Every row gives one point. Each copy is the shape, with its points in the same order, stretched, turned, moved and blurred by noise. Some copies are also mirrored. Which?

Shape (6 x 2)
[[ 72  56]
 [  8 -34]
 [ 19   4]
 [-25   4]
 [ 39  34]
 [-25 -19]]
Copy 1 (6 x 2)
[[-95  10]
 [ -3 -43]
 [-31 -13]
 [ 10  13]
 [-55   2]
 [ 22 -12]]
Copy 1 is: mirrored
Copy 2 (6 x 2)
[[ 50  74]
 [-29  -2]
 [  7  17]
 [  9 -31]
 [ 32  35]
 [-12 -35]]
Copy 2 is: mirrored
Copy 3 (6 x 2)
[[ 60 -84]
 [ 18  23]
 [ 19 -19]
 [-25  -7]
 [ 32 -53]
 [-18  18]]
Copy 3 is: mirrored

Shape (9 x 4)
[[-23   8  13  26]
 [ 16  24 -13  46]
 [-28  18  30  24]
 [-43  25   9   0]
 [ 40  19 -18  44]
 [ 48  51  30  -7]
 [-38 -46  64  47]
 [ 39 -63  -7 -43]
 [ 35  -2  -1  13]]
Copy 1 (9 x 4)
[[-24 -19  -3  11]
 [  9  12 -53  37]
 [-24 -10  20  20]
 [-33   6  21 -14]
 [ 26   7 -63  40]
 [ 71  19  14  28]
 [-47 -83  22  33]
 [ 56 -82 -14 -31]
 [ 33 -28 -25  21]]
Copy 1 is: only turned
Copy 2 (9 x 4)
[[ 25  27  37   0]
 [  9  61  29  41]
 [ 24  26  56  -9]
 [  8  26  36 -33]
 [  0  50  20  59]
 [-46  11  70  45]
 [ 78 -23  45   1]
 [-22 -65 -14  36]
 [ -3   7  18  45]]
Copy 2 is: mirrored
Copy 3 (9 x 4)
[[-32  13  48  16]
 [ 11  26  33  39]
 [-53  10  52  27]
 [-61  37  34   1]
 [ 26   8  18  42]
 [-32  -9 -18  65]
 [-55 -44  95   4]
 [ -2 -57 -19 -44]
 [  1 -13   5  20]]
Copy 3 is: mirrored
Copy 4 (9 x 4)
[[-41 -32  23  -9]
 [  3 -38  16 -30]
 [-51 -18  44 -16]
 [-61 -12   3 -26]
 [ 24 -32  11 -33]
 [ -2  31   8 -49]
 [-54 -16  80  40]
 [ 16  23 -57  43]
 [  8  -5  -1  -6]]
Copy 4 is: mirrored
